Each row of a before or after table is a point. One or more steps were done to the points. Then noise was added and the rows were shuffled. The steps act on columns, c1 being the first. What was done? A step turns or swaps two columns, mirrors them in a line or flattens them onto one, adds a multiple of one to another, or multiplies or shifts one. Angles are multiples of 10 degrees, from the lower column toward the higher: turns from -170 to 170, lines from 10 to 170 but not 90. Use the fewest steps. Two steps may share a column if one is a turn and the other turns, adds or multiplies; they go together, in the order done. Otherwise the lowest column goes first.

Before (13 x 2):
[[-49  -8]
 [ -7 -30]
 [ 18  -4]
 [-36 -31]
 [-49 -21]
 [ 45 -51]
 [ 10   9]
 [ 11 -36]
 [ 11  21]
 [-12  45]
 [ 31  16]
 [ 22 -10]
 [ -8  12]]
After (13 x 2):
[[-24  24]
 [ 29  22]
 [ -2  18]
 [ 35  59]
 [ -9 -14]
 [ 29   3]
 [-38 -28]
 [ 25 -43]
 [ 41 -21]
 [-25   3]
 [-12   6]
 [  5  24]
 [ 37 -39]]
Steps: turn c1 and c2 by 110 degrees

Before, 14 rows:
[[ -8  16 -23  22  18 -36]
 [-38   1   6  -1  -7   4]
 [ 19   2 -18   6 -21 -34]
 [ 19  -3  51 -11  41  24]
 [-24 -25  -3  -9  19  -6]
 [  0   1 -34  23 -36 -21]
 [ 19 -16  36  41 -17  26]
 [-48  23   3  21 -11  19]
 [ 30 -28  27  17  14   3]
 [ -2  17  -9 -23  33 -15]
 [ 39  37 -20  40 -36 -30]
 [ -6  14  -7 -12   7 -31]
 [-19  51   5 -45  33   7]
 [ 28 -30  49  11  26 -43]]
After, 14 rows:
[[ 21 -19  -2   6  22   8]
 [ -2   6 -24  -5  19  36]
 [-34 -29  49  11  26  37]
 [-44  20 -20  -9 -35  20]
 [ 20  60   5 -22  33  -5]
 [ -4  -5 -35   3 -34  22]
 [-30 -29  27  10  15  -7]
 [  1  24  -9  -9  35  14]
 [  0  18  -4  -6   6  31]
 [-15 -29  36  12 -18 -29]
 [ 37   2   6   1  -6   2]
 [ 47  12   3  -6 -11  -8]
 [-22   0 -18   2 -21  29]
 [-16   3  51   0  42 -27]]
Steps: turn c1 and c6 by -170 degrees; flatten c2 and c4 onto the line at 160 degrees

Before:
[[ -5 -15  -2   0  21   1  -4   9 -18   2   9   4]
 [-13  -7   1   1   9  -5  11  18  -1 -10  11  -4]
 [ -2 -19  -3 -14  11  15  -4 -12  16   2 -15  -1]
 [-14 -22  -6   0  -6   6  -6  -2 -15   0   2  -7]
 [ -7   3   4   4  -1  -5   3  -7 -10   3 -10  -2]
 [ -8  -8   1 -15   5  14  -7  -5  -1   3   4   2]
 [-12  -4  11  19  -4   6  -2  -7   2   2   8   0]
 [ -3  14  -8  22  -4  17  -2 -10  27  -2   4  15]
 [ -3  -3   2   3  12 -11 -11  12  -2  11   8   0]]
After (9 x 12):
[[ 21   2 -10   0  -6 -23  -6  -3  -4   5  -8  -8]
 [  6  12   2 -15   6 -10  -7  -4 -17   8 -12   2]
 [-10  11  -4 -15  13 -21  -4 -10 -35 -11 -13  -1]
 [  3 -11   3   2   9  -1 -12  14  -3  16 -23   0]
 [ 12  -4   2   5   1   5   2  -7   3  -9  -3  -1]
 [  6   5  12  20  -3  -5  -2  -7 -31   9  -2  -1]
 [ 18  -1   1  -1  19 -15  -4  13  23  11  -5   4]
 [  8  -5  -2   1   6  -5  10  20 -28   1  29  -4]
 [-19  19   3  22  -2  11  -2 -10 -58   4   1  14]]
Steps: turn c1 and c9 by 130 degrees; multiply c9 by 3; mirror c2 and c6 in the line at 40 degrees; add 0.7 times c12 to c3; turn c5 and c8 by 10 degrees; add -1.5 times c7 to c10; turn c10 and c11 by -70 degrees

Before (12 x 20):
[[ -8 -20  -8  -5   6   4  -5 -13   0 -23 -10  -4 -17  14  -7  -4   7  18
   -6   8]
 [-26 -24 -12   8   0  -3  -4  10  -9  -9 -21   7 -25  12  -1   2   6  11
   18 -20]
 [  6   4  27  29  30  -7  19 -20   7 -33   2  17 -10  -8  15 -19  11  12
   24  -6]
 [  8 -20   4   3  11 -16  -4  17  -5   4  17  17  38  36  11   3 -21 -32
   -3  -6]
 [  3 -20 -11   6  -2   3   0 -14   2 -26  13   7 -35  11   3  18  -5   9
    2 -25]
 [ -6 -24 -25   0  -1  -1   5  -4 -14 -25   0  27 -20  17   8 -16  -1   0
  -18 -25]
 [-17 -10 -12 -17 -16  18   7  -7 -13  -4 -15   8 -28  27 -16   2  15 -16
    9 -12]
 [-11 -13  13  -8   8  10   1  -6  -4 -23 -14   6 -19   2 -13  -2   0  18
   -6 -37]
 [ 31   0   5  21  16 -13   2  40  16  30   0  29  14   7   9  -7  -6 -40
  -22  10]
 [ 21  -9  27  30   8 -17  13 -16   1 -31  -4  11  -5 -32 -19 -29  -3  16
   38  -3]
 [ 12  -5  16  11   1 -15   2 -15 -19 -27 -15  10   8 -43  14   1  18  10
   24 -15]
 [ 20  25  -3  10 -11 -18 -11  30   7  34  11  34  30   9  14 -10  -5  -3
  -14  -6]]
After (12 x 20):
[[  3 -21 -10 -30  -1   3   0  14   2 -25  11   4 -17  18   5  18  -3  10
    2 -41]
 [-16 -12 -13 -34   6  17   6   1 -12  -5 -16   5   5  28 -17   2 -22 -17
    9 -19]
 [  8 -20   4  36 -18 -16  -4  -5  -5   4  17  17  10  37  11   3  24 -32
   -3 -11]
 [ 21  -8  27   6   9 -16  13  14   2 -31  -3  12 -32 -41 -18 -28   2  17
   38  -5]
 [-10 -13  13 -21   6  10   2   4  -6 -24 -14   8   1   2 -12  -3   6  19
   -7 -60]
 [ 12  -5  17  11  20 -14   3   5 -18 -26 -15  10  -7 -43  13   1 -11  11
   24 -23]
 [  6   4  28   1  32  -7  18  11   8 -32   1  16 -32 -14  15 -18  15  12
   24 -10]
 [ 30   1   4  21 -15 -12   2 -32  16  31   0  29 -16   5   8  -6  27 -40
  -21  16]
 [-26 -23 -12 -20  -1  -3  -3 -11 -10  -7 -21   6 -16  13  -1   2  -1  11
   18 -32]
 [ 19  24  -3  31 -22 -18 -10 -24   8  32  11  34  -1   5  15  -9   1  -3
  -15  -9]
 [ -6 -25 -25 -19   2  -2   4   3 -14 -23   0  26  -6  11   9 -16   0  -1
  -19 -42]
 [ -7 -21  -9 -17  14   1  -4   7   1 -23  -9  -5  -1  13  -8  -3  -2  18
   -6  13]]
Steps: turn c4 and c13 by -70 degrees; turn c8 and c17 by 150 degrees; turn c5 and c17 by 60 degrees; add 0.3 times c16 to c14; multiply c20 by 1.6

Before, 9 rows:
[[ 23  29  -9   9  -9 -16  22   0 -11   0   6  29  -4  10  -9  -4 -17 -16
  -28 -22   7 -18 -19  18  20  -2 -11 -22 -14  28 -10  16  14 -19 -12 -14
    0  -3 -14  13 -14   4  24  -8 -40  -4 -23   3  -6   9  -4   9 -11  21
   23  -4 -30  -8  -4 -26  -7 -12  27  19]
 [  5  20   4   0 -16 -19  14  12 -24  -5   2   2 -23  10  -9 -26 -11  -5
   -6  -6   1  -7 -24  27  19 -15   5 -20 -19  19 -38  15  15 -18 -23   1
   -9   6 -30  -4 -23  23  -5 -20 -15   0 -35  10  -1   9 -15  -7 -21  32
    5  -5 -26  -4  -5 -32 -23 -24  18   8]
 [ 44 -20   7 -36  19  15 -23  29 -11 -20  -5  13  21 -11   4 -30 -14  27
   14   6   0   5  18 -15 -13  32 -26   6  15 -29  14  17 -14  -7  19   5
  -21   9  21  14   4 -16  -2  10  38 -15  -3 -10   4 -13  18 -25  10 -11
   11   3  22  10  13   5 -11  -2 -11 -21]
 [ 42 -16  -2 -15  22  -4 -31  22  18 -20  -8  16  -1 -15  15 -12  14  24
   24  13   8   0  17   5   1  15 -18  17  17 -16   7  17 -18   2 -10   3
  -23  18   5  -1  -5 -30 -12  33  26   5 -12 -17   1 -17  -7 -18  24 -20
   12  22  24   9  11  13   7   8  -6 -14]
 [ 27  12 -10   3 -33 -15  12   5 -28  -6  18  20   5 -11  -6 -21  -5 -10
    0   6   5   7 -33   8  23  -9  14 -20 -22  21 -18  17  19 -22 -19 -10
   13   1 -23   7 -30  14  23  11 -12   4 -26   9 -23  24 -24  15  -6  18
   27 -12  -8 -11 -10 -24 -26 -13  21  12]
 [  7  31  -7  -1 -12  -8  23   9 -24  -9   0  21  -5   7  31 -15  11 -15
    3  -5  17 -19  -8   9  14 -20   2 -33  -3  15 -13  -1   2 -22 -20  -3
    7  15 -31  -4 -24   4  16 -17 -18  12 -23  22  -2  31  -4  10 -10  14
   29 -24 -10  -1  -3 -10 -19 -16  23   6]
 [ 28  -3  21 -19   4  26 -15  11 -13 -36 -12  -3  15  -2 -12  19 -16  24
   18   5 -12  10  -6 -24  -6   1 -15  19  14  -6  20   7  -7 -11  14  10
  -21  13   2 -19   2  -8   2  -1   9  -8   9  -3  27  -7 -10 -11   9 -16
   -8  16   8  14   8  14  19  18  21  -7]
 [ 12  21  34 -10 -11  19 -17 -27 -16 -31 -32 -11   2   1 -32  -1 -28 -23
    0   6   1  14   6   6  13 -20  -2 -21 -11   7  19   8  12  -4  17  -2
  -15 -16  -4 -32  -8  -3  10  -2  -2  -9 -10   0   7  18  29  -9  -7  13
  -10  13   1   5  10  16  26  23  26  10]
 [ 14 -17  20 -19   9  30 -34  -1  -5 -16  -8 -21  17 -15  -7  -3 -19  12
   20 -14 -10 -15  11 -18   7   5  -8 -12   6 -18   9  21  -5  -4  20  17
  -23   8  -7  -9   8 -23   5  18  15 -14  18 -26  -5   1  14  -9   9 -17
  -29  11  -4   9  12  31  21  15  16  -3]]
After (9 x 64):
[[ 14 -17  -1 -19   9  30 -33  -3  -5 -15  -8 -60  17 -15  -7  -4 -19  12
   20 -14 -10 -15  12 -18   6   4  -8 -12   6 -18   8  21  -5  -4  20  17
  -23 -23   2  -9   8 -23   6  18  15 -14  18 -18  -5   1  14  -9  21 -17
  -29  11  -4   9  12  31  21  19  16 -15]
 [  8  31  32  -1 -12  -8  23  18 -24  -9   0  54  -5   7  31 -15  11 -14
    3  -5  17 -19  -8   9  14 -13   2 -33  -3  16 -13  -1   2 -22 -20  -3
    7 -11  -9  -4 -24   3  17 -17 -18  12 -23  14  -1  31  -4  10 -19  14
   29 -24 -10  -1  -3 -10 -19 -20  23  18]
 [  5  19  21  -1 -16 -19  14  18 -24  -5   2  17 -23  10  -9 -26 -11  -5
   -6  -6   0  -7 -24  28  19  -7   5 -20 -19  19 -38  15  15 -18 -23   2
   -9 -17 -15  -4 -23  24  -5 -20 -15  -1 -35  -2  -1   9 -15  -7 -24  32
    5  -5 -25  -4  -4 -32 -23 -29  18  26]
 [ 27  12  21   3 -33 -15  12   9 -27  -6  18  34   5 -12  -6 -22  -5 -11
    0   6   5   7 -34   8  23  -5  14 -20 -22  21 -19  17  19 -22 -19 -10
   13   0 -14   7 -30  14  23  11 -12   4 -26   4 -23  24 -23  15 -10  18
   27 -12  -8 -12 -10 -24 -26 -12  21  21]
 [ 42 -16   7 -15  22  -4 -31  12  18 -20  -8  -9  -1 -15  15 -12  14  24
   24  13   8  -1  17   5   1  24 -18  16  18 -16   7  17 -17   2 -10   3
  -23  -2  17  -1  -5 -30 -12  33  26   6 -12  -3   1 -17  -7 -18  29 -21
   12  22  24   9  10  13   7   4  -6 -18]
 [ 24  29  12   9  -9 -16  22   1 -11   0   6  33  -4  11  -9  -4 -17 -16
  -28 -22   7 -18 -19  18  20  -2 -11 -22 -14  28 -10  16  14 -19 -12 -13
    0   3 -12  13 -14   4  24  -8 -40  -4 -23  -3  -6   9  -3   9 -11  20
   23  -4 -30  -8  -4 -26  -7  -6  27  26]
 [ 28  -3  -5 -19   4  26 -15   9 -13 -36 -12  -7  15  -2 -12  19 -16  24
   18   5 -12  10  -6 -24  -6   7 -16  19  14  -6  20   7  -7 -11  14  10
  -21 -22  11 -19   2  -7   2  -1   8  -8   9   2  27  -7 -10 -12  10 -16
   -8  16   8  15   8  14  19  22  22 -21]
 [ 45 -20 -13 -36  19  15 -23   9 -11 -20  -5  -2  21 -11   4 -30 -14  27
   14   6   0   5  18 -15 -13  42 -26   6  15 -28  13  17 -14  -7  19   5
  -21  -1  20  14   4 -16  -2   9  38 -15  -3  -4   3 -13  19 -25  14 -11
   11   3  22  10  13   5 -11 -13 -11 -16]
 [ 13  21 -23 -10 -11  19 -17 -13 -15 -32 -32 -11   2   1 -32  -1 -28 -23
    0   6   1  14   6   6  13 -30  -2 -21 -11   7  19   8  13  -4  17  -2
  -15 -26 -15 -32  -9  -3  10  -2  -2  -9 -10  -4   7  18  29  -9  -6  13
  -10  13   1   6  10  16  26  36  26 -10]]
Steps: turn c38 and c39 by 50 degrees; turn c3 and c38 by -120 degrees; turn c8 and c26 by 30 degrees; add 1.5 times c48 to c12; turn c48 and c53 by -30 degrees; multiply c62 by 1.6; turn c62 and c64 by -30 degrees

Before (12 x 64):
[[-23  -9 -35   2   8 -26  34  21  41  26   0   7  35   1 -16   4   9  30
   14  -2  -4   9  13 -21  35   2 -13   3 -12  10  16   7  22 -20  13 -12
  -21 -19   1 -23  25  23  -5 -25   0  38  10  27 -15  11   9  18 -24 -19
  -18  23  23   3   5 -23 -21   4 -10 -34]
 [-31  -2   4  -1 -20  10  13  30  13  31  -2  -7  25  -4 -16   3 -26  -1
   17 -26   7 -33  -6  21 -26   6  33 -14 -18 -19 -13  35  -4  -5  -7  -6
    1  -6 -33 -27  10  -8 -25 -13  27 -14 -28   9 -15 -33 -16  -7   8 -27
  -28 -18  28  -6  -9 -23  11 -23  -7  12]
 [ 10  16 -16  27  13  17  30 -33  16 -21   2  18  31 -18   3 -28  -3  15
    3 -21 -12  16   8 -22 -15  -7 -13   3  -6 -23   2   2  12 -15   5   3
  -15 -22 -22  -3  -3  35  -7  -7 -27  27  22  -1 -22 -11 -42 -12   7  -9
   31   0   5  11 -34   7 -18  10   9 -29]
 [-26  11 -42   4  45 -32   2  -5   0  13  35  29 -15 -28 -29   9   6 -11
  -10 -22  27  21   0 -29 -26  -1  28  15  -6   0   3 -18 -17 -23   9  36
   17  13  22  -8   0 -21 -13 -21  37 -13  27  10  -7  -1   6  30   8   1
   29 -19  21   2  11 -31   7  20  -8  17]
 [  9  33 -14 -14  24  16 -23  11  15  34  32  17  -6 -27 -15  27 -13  35
   19  26  11  13   9 -17  32 -15   1   3 -23  20  24 -26  36   5 -13  41
   20   9 -29 -29 -29  40 -32 -37  10  43 -10 -32 -16  29  -7  38  32   5
    8   4  26 -21  18  24  -7   9  22  18]
 [ 20   8 -36  21 -20 -33 -21 -12  -3   5   2   7   4 -15 -39  19  -7   5
   19 -18  -8   2  11  20  -9  10 -16 -34 -57  -9  12 -14  17  12  20  36
  -10  16 -10 -28 -34 -19 -47  13  31 -18  -7 -27  22   3 -22  10  18   3
    0  -7 -13  42  13   4 -21 -19   4 -11]
 [ 33  18 -27 -13  17 -27  10  24   1 -19   0  -3  21 -15  -8 -30 -28 -26
  -20   9 -18   5 -30  14 -18  28  -9  20  -1  30   0  24   5 -21  25  34
   33 -13   4   7  -6  19 -33 -32 -10  14  -2  24 -29  20   9 -12 -12  12
  -13 -31 -26 -21 -41   9  -5  11  12 -31]
 [  7 -12  18   3  -9  13   7  20  55  -8  24  -7   8  15 -22  27  -2 -20
   40 -10  16 -19  13  17  30  18  26 -43 -11 -17 -10 -23  -6   4 -34  23
    5 -20  -4  -9 -19 -15   9   6  28  -1   5 -18 -23  19 -31 -11  25 -38
  -29  31 -23 -18 -19 -13 -13   7  29  -8]
 [-21 -16 -19  31  -9 -32  -7  17   9  -8  32  24  42 -15  23  11  23   0
  -18  11 -18 -18 -13  14  33  16  10 -32   1  21  29 -13  31  30  12  -6
  -29  30  11 -30  21  37  18   0 -26 -13  23 -19  22 -27 -10 -24  15 -23
    4  25 -11 -20 -43  19 -25   6 -20  -6]
 [ 14   9 -34 -22  -5 -23   3  -7   7   1  14  -8  21  10 -21  -7 -23 -14
  -16 -26  45 -29 -29  16  25  17  23 -29  -6 -15   5 -10 -27  17 -24  48
   -9 -24  18 -32  10   7 -17  -3 -26 -12  16 -28  23  -5 -19  15 -13   1
   25  33  -9  27  19  -3 -35 -19  -6 -28]
 [ 20   6  13  27   2  -4  -5  30  -3  37  -8  -1 -14   7  24   4  33 -13
   28 -17  -5  19 -23   2 -14  -3  41   2 -60  37 -16 -11 -29 -24  13 -14
   10  12  12  18 -10   0  10  -6 -15  -7 -25 -13 -12 -22  -7  34  25  -6
   -2  32 -18  31 -33 -36   8  14  33 -32]
 [-19  40  -8 -23  35   6  37   0  54   7  45  43  42 -25  12  -5  22   6
   25   3  41  20 -17   2  14 -17 -14  19 -43  23 -33  16  17   9 -29  36
  -29  36 -16 -12 -28  25  16 -38  11  37   7 -25  33   3  13  30 -10 -34
    8  -9 -25  24 -27  26 -15   6 -12 -19]]
After:
[[ -3  34 -18 -15  20  22 -23   9  19  31  35  19  -4 -28 -20  26 -13  38
   12  26   9  11  13 -45  34 -15   3   2 -13  20  23 -26  37   6 -14  36
   24  10 -28 -31 -29  42 -34 -33   9  42  -8 -32 -13  48 -11  36  34 -10
    5   2  32 -20  20  27  -7   8  25  36]
 [-15  17 -30 -16  19 -29   8  25  -1 -19   0  -3  21 -13  -7 -31 -26 -34
  -16   9 -17   6 -26 -30 -16  29  -7  21   6  32   0  26   2 -21  24  33
   35 -12   1   8 -10  19 -33 -31 -13  11  -1  21 -26  22  11  -8 -14 -27
  -13 -29 -34 -20 -40   5  -4   8  12 -26]
 [  5  -2   5  -3 -22   9  15  27  13  29   1  -5  27   0 -15   4 -27   2
   13 -24   6 -35  -5  10 -28   9  30 -13   4 -25 -11  38  -4  -7 -10  -6
    3  -4 -33 -30  11 -10 -27 -14  26 -16 -31   8 -16 -40 -16  -5  11  39
  -28 -20  32  -3 -14 -21  14 -23  -7   7]
 [-17   9 -37  22 -20 -31 -22 -10  -7   7   2   9   3 -13 -39  18  -7   6
   12 -20  -9   5  11  27 -10   6 -18 -34 -17 -11  16 -14  16  13  22  37
  -11  15 -11 -26 -38 -23 -46  13  29 -14  -7 -41  21  26 -26  12  19 -16
   -1  -8 -15  41  16   3 -19 -19   7 -24]
 [ 21  11 -46   4  47 -30   4  -8   1  13  36  30 -13 -28 -30  10   6  -9
   -7 -19  25  20   2 -43 -26  -1  28  13  -1   1   3 -16 -14 -24   8  36
   17  10  20  -4   1 -22 -12 -20  40 -11  25   8  -4   2   5  31   8  16
   31 -23  26   3  13 -29   3  24  -6  33]
 [  4  -9 -34   1   9 -26  34  20  40  29   0   6  35  -1 -13   4   7  28
    7   0  -5   8  14 -53  35   3 -12   4   9  11  17   6  28 -23  13  -8
  -25 -21   4 -24  24  23  -1 -25   1  36  10  23 -16  -5   7  19 -24  29
  -17  20  28  -2   4 -23 -19   0 -10 -14]
 [-17   2  16  24  -3  -2  -5  30  -5  40  -5  -2 -17   8  22   8  33 -13
   19 -17  -9  18 -23 -14 -16  -8  38   2 -10  37 -15 -12 -28 -25  12 -17
    4  11  17  18 -13   0  13 -11 -14  -6 -23 -32 -15 -14 -11  29  26 -13
   -1  32 -23  28 -30 -36   6  15  35 -27]
 [  2 -21 -19  31  -7 -27  -3  16  11  -9  30  26  43 -20  22  12  25   2
  -10  12 -16 -18 -11  11  32  18  10 -35  -4  20  36 -15  32  30  11  -8
  -28  28   7 -30  18  39  18   0 -28 -15  23 -17  23 -41  -7 -24  15  31
    4  24 -15 -23 -41  25 -25   5 -20 -12]
 [-29 -15  15   7  -7  14   1  17  51  -9  25  -9  11  15 -23  26   3 -17
   33 -10  14 -19  15  16  27  23  26 -44  -6 -16  -7 -24  -9   4 -34  23
    7 -16  -4  -9 -18 -14   8   5  29  -2   8 -16 -22  34 -28  -8  25  27
  -30  29 -29 -21 -19 -11 -11   4  30 -17]
 [ -5  40  -7 -21  33   7  38   0  51   8  47  40  39 -24  10  -4  22   0
   15   3  39  24 -16 -41  13 -18 -14  17  -8  21 -33  17  18  11 -27  33
  -31  38 -12 -14 -27  26  14 -41   8  35   6 -41  34  23  10  31 -12  36
    5 -10 -34  28 -32  23 -15   8  -9  -5]
 [ -9   5 -29 -21  -4 -25   7 -10   5  -3  15  -6  19  11 -16  -6 -22 -14
  -11 -26  44 -25 -29   9  23  17  26 -29 -13 -17   5  -9 -31  17 -22  51
   -5 -24  18 -36   6  11 -16  -7 -21 -10  14 -29  23 -14 -21  17 -13  -6
   26  35 -12  27  18  -3 -32 -15  -5 -30]
 [-14  15 -18  26  14  22  32 -38  11 -20   1  19  33 -21   3 -29  -8  12
    2 -24 -13  18   6 -37 -14  -6 -13   3  -1 -23  -1   7  11 -16   5   5
  -17 -23 -15  -2  -5  37  -4  -7 -33  23  23  -4 -23 -14 -43  -6   6  -1
   32   0   6   8 -33   6 -17   6  11 -18]]
Steps: turn c1 and c54 by -140 degrees; multiply c19 by 0.7; add 1 times c44 to c24; turn c24 and c64 by -20 degrees; flatten c29 and c48 onto the line at 70 degrees; add -0.7 times c41 to c50; multiply c57 by 1.3
